Rows are points. Each copy is the shape, with its points in the same order, turned, moved and blurred by noise. Say if it was mirrored as well.

Shape:
[[-16  -8]
 [ 45  -9]
 [-39  12]
 [-43  -4]
 [ 26 -16]
 [ 18 -28]
 [-49  26]]
Copy 1:
[[-32   7]
 [ 14  65]
 [-29 -16]
 [-41 -16]
 [ -3  45]
 [-26  46]
 [-16 -37]]
Copy 1 is: mirrored
Copy 2 (7 x 2):
[[-16 -11]
 [ 40 -30]
 [-39  24]
 [-42   8]
 [ 17 -26]
 [  7 -34]
 [-37  31]]
Copy 2 is: only turned

Shape, 7 rows:
[[  0   7   2]
 [ 34  25  34]
 [-37 -55   8]
 [ 49  33  -6]
 [ -9 -37 -20]
 [-23 -20 -37]
 [ 39   1 -13]]
Copy 1:
[[  0   1   2]
 [ 44  17 -19]
 [-52 -13 -54]
 [ 46  -7  12]
 [-26 -32 -34]
 [-41 -41   1]
 [ 33 -24  -7]]
Copy 1 is: mirrored
Copy 2, 7 rows:
[[ -7  11 -17]
 [ 23  39  11]
 [-31 -55   1]
 [ 36  41 -28]
 [ -7 -41 -28]
 [-23 -28 -50]
 [ 33   6 -31]]
Copy 2 is: only turned
Copy 3:
[[  0  -2  12]
 [ -8   5 -35]
 [-37 -42  54]
 [ 49   1 -37]
 [  7 -50  28]
 [ 14 -32  58]
 [ 33 -26 -16]]
Copy 3 is: mirrored

Shape (8 x 4):
[[ 36 -12  -1 -34]
 [-26  -9 -36 -29]
 [-22 -11 -25 -34]
 [  2   2 -30 -33]
 [ -2  26 -29 -10]
 [ 27  16  90 -13]
 [ 57   8 -21 -28]
 [ -4   6   7  36]]
Copy 1, 8 rows:
[[-40 -24  -6  14]
 [  8 -32 -18 -30]
 [  3 -35 -11 -31]
 [-14 -20 -24 -19]
 [ -5  12 -23 -21]
 [-49  24  80  24]
 [-51  -2 -29  19]
 [ 29  24  14  18]]
Copy 1 is: mirrored
Copy 2, 8 rows:
[[  9  26 -10 -46]
 [ -2  42  44   4]
 [ -2  48  38  -4]
 [ -4  49  17 -10]
 [-26  47  -3   1]
 [-56 -40  -1 -80]
 [ 10  37 -38 -46]
 [-25 -18   2  11]]
Copy 2 is: mirrored
Copy 3 (8 x 4):
[[ 46   4 -40  -6]
 [-17 -13 -36 -30]
 [ -3 -21 -36 -40]
 [  6   4 -36 -28]
 [ -9  25 -14 -26]
 [ 76  -4  47  27]
 [ 44  34 -44 -17]
 [-15  14   0  32]]
Copy 3 is: only turned
